Every row gives one point. To make a cloud, some directions were put in groups of two or more. Within a group, all points are equally far from the middle, so they leave a hole (a ring in 2 directions, a hollow ball in 3). The other directions are filled evenly. Then the cloud was stretched, turned, moved and blurred a little. How many holes are there, and how many directions does each take, smallest first?
In the rows, 128 means zero.

Cloud:
[[ 64  82 102]
 [117 196 158]
 [185 106  80]
 [140 157 164]
 [146  72  72]
 [114 106  77]
 [181 173 155]
 [132  85 131]
 [117  77  45]
 [183  97  65]
 [ 74  72  57]
 [217 142 165]
 [127 121 166]
 [ 94 126 169]
 [134 164 156]
 [201 179 174]
 [178  80 161]
 [201 175 109]
 [102  97 108]
 [150  53  99]
 [ 91  80  78]
 [162 154 158]]
Holes: 0

Cloud (27 x 4):
[[144  89 183 149]
 [152 103 111 106]
 [187 142 159 147]
 [ 66 175 127 105]
 [155  56 201  86]
 [ 94  77 110 189]
 [166 101 177 201]
 [119 174 150 144]
 [134 115 186 102]
 [161  65 141 118]
 [100 160  47 147]
 [143  48 109 104]
 [192 164 189 127]
 [163 134 131 102]
 [109  82 177 186]
 [ 97 177 113  49]
 [149  37  92 162]
 [151  95  95  39]
 [ 96  79 114 164]
 [ 97 188  51 148]
 [ 76  82  92 118]
 [ 72 177 184 147]
 [ 89 179 168 138]
 [130 179  91  94]
 [ 91 115 154 127]
 [ 21  55  93  65]
 [ 61 136 107 182]]
Holes: 0

Cloud, 29 rows:
[[ 98 228 179 144]
 [181 119 156  88]
 [137 159  88 180]
 [127 141 213 118]
 [170  80 200 113]
 [ 59 108 164 150]
 [138 202 114 164]
 [129 177 225  76]
 [155  88 160 124]
 [ 88  92 120  29]
 [114 185 207  80]
 [117 174  76 133]
 [168  59 105  76]
 [160 114 142 154]
 [140 142 117 150]
 [192  97 126 106]
 [ 73 113 108 107]
 [ 60 195 121 133]
 [132  61  86 109]
 [152  63 129  75]
 [151 174 180  83]
 [105 103  74 150]
 [134 108 128  46]
 [ 64  79  95 149]
 [197 177  58  81]
 [192 164 163 133]
 [178 163 106  77]
 [170 133 190  86]
 [134 108  49 157]]
Holes: 0

Cloud (47 x 6):
[[164 216  80  92 118 170]
 [128 185 162 135 114 102]
 [ 90 101 138  63 189 191]
 [223  68 133 122 130  88]
 [113 133  64  59  60 197]
 [112 185 145 101 133  75]
 [150 125 170  61 169 204]
 [181 209  94 105  65 165]
 [107 144 154 183 190 110]
 [108 104 168 155 186  63]
 [118 145 174 151 194 113]
 [172 190  80  63 108 113]
 [195 128 174 160  72  92]
 [208 119 170 128 178  67]
 [195 144  67 143  60 124]
 [119 117  52 165 139 100]
 [168  97 148 137 127 198]
 [133  80  99 132  70 175]
 [158  55 167 137 181 128]
 [131  64 152  34 106  93]
 [198  59 140  92 105  91]
 [167 152  58 103  69  88]
 [209 151 112  56 160  70]
 [107 119  57 147 148 118]
 [160 114  72  86  59 172]
 [203 140 155  98 195 160]
 [ 87 193 131 124  63  94]
 [105 192 164 133 162 164]
 [175 163 175 125  54 123]
 [137 145 113 168 193  41]
 [179 192 150 121 138 154]
 [170 124  62  39 149 138]
 [102 119  63  70 106 127]
 [ 80 111 159  92  72  81]
 [ 87 115 153  93 160  48]
 [144 180  68 116 155 114]
 [196 167  92  50  80 138]
 [132 140 160 185 188  75]
 [123 130  96 183 160  37]
 [178  92  60 100 122 114]
 [200 150  81  87 153 170]
 [138  72 129  78  87 141]
 [109 100 154 109 144 192]
 [171 171 169  65 129 197]
 [166  70 166 156 193 161]
 [ 87 142 151 157 144 105]
 [117  74 180 101 117  68]]
Holes: 1 (3)

Cloud:
[[ 59 111  95 113  82  87 114 109]
 [198 101 136 134 110  96 185 197]
 [105 102 179 177 182 120 199 119]
 [ 79 113 170 180 107 117 122  16]
 [ 89 119 104 142 110 157 182  41]
 [116 156 108 219 132  92  46 142]
 [105 105  80 201 140 176 150 162]
 [158  65 192 120 144  44 110 117]
 [128  75 150 199 162  92 203 108]
 [110  84 133  89 152  58 191 118]
 [192 116 141 231 151  58 107 142]
 [155  58 133 189 169 117  88  73]
 [145  72  93  93  46  79 132 145]
 [187  97 131 107 163  43  89 151]
 [137  76 152 169 178 118  96  27]
 [187 169 134 184 174  78 185  53]
 [ 93  95 210 145  79  94 169  49]
 [150  50  70 135 186  73 108 161]
 [131 175  81  97  96 136 141 161]
 [126  55 114  89  76 130 145 171]
 [148  50 134  95  77  96  70 145]
 [ 93 192 165  75  74 111 142  96]
 [139 175 144 191 160 170 183 123]
 [158 145 107 112  97  19 145 151]
 [133 189 100  91 119 171 138  94]
 [133 149 146 141 161 123 148 232]
 [202 133 177 137  98 138 206 101]
 [178 156 166 197 127 151  77 100]
 [104 109 118 106 154 151  51 201]
 [ 90 116 130 197  88 177  98 112]
 [115 132  98 170 190 177 100 128]
 [125  59 117 224 175 107 168 161]
 [184 118 202 101  55 118 151  68]
 [101 152 156 234 150  80 105 147]
 [127 187  83 157  71  97 127  93]
 [102  70 171 145 141  45 165 149]
 [133 197 155  64  77 123 167  96]
 [155 154 106 211  70 169  98 160]
 [ 81 142 174 119  69 118  84 164]
 [ 79 109 203 164  79 136 116  98]
 [122  94 130  83 139  31 176  61]
 [199  83  48 181 136 116 150 154]
 [139 157 107 110 159 118 138 220]
 [152 188 185 169 119  82 202 115]
 [166  64 113 201  95  95  68  93]
 [171 181 108 178 150  70 183  62]
 [ 68 101 185 163  95  68 139 138]
 [188 139  69 184 172 124  81 175]
 [198 123 104 162 179  80  86  87]
 [ 90 101 111 193  91 157 173 103]
 [146  77 144  70 198  99 166  96]
 [103 150  99 143 126 136  31 137]
 [105 180 107 132 105  68  70 109]
 [ 90 195 100 164 101  94 143  72]
 [125 161 221 151 124 179  99 103]
 [120  99 208 146 201 153 161 114]
 [157 169 160  94 126 161 155 168]
 [179  57  71 174 175  74  78 142]
 [158  66 192 190 161  81 119  76]
 [101 143 198 111 108 146  72 147]
 [ 87 158 109  99 180  94 163 133]
 [ 88 146 160 194 121  82 166 193]
 [149 167 111 111 179 148  73 131]
 [182  94 171 201  81  84  89  97]
 [138  57 196 155 135 169 116 115]
 [104  83  58 125 150 151 138 164]
 [ 96 179 177 190 132 113  97  41]
 [ 95 130 153 112 182 104 162 182]
 [153 104 111 167 118  36 127  33]
 [164  98 136 110 128   7 142 141]
 [115  94 133 177 134 185 182  84]
 [ 79 113 118  86  91 140 112  51]
 [177 101 168 171 139  88 231  66]
 [193 109 110 103 123 101  50 151]
 [ 90 104 115  88 118 167  90  88]
 [163 144 153 127  68  42 172 154]
 [194  53 154 203 109 128  82 153]
 [118 171 151 202 150 124 194 138]
 [ 89  87 209 130  82 130 109 103]
 [121 133 154 189 178 198 139 118]
 [ 97  90 156 131  99 145 187 167]
 [146  76 133 115  56  28 102 151]
 [125  70  93 195  85  54 105  82]
 [128 151 184 133 168 165 163 172]
 [ 75 131 183 204  95  94  98 145]
 [167 165 205  88  68 105 110  83]]
Holes: 3 (2, 2, 3)
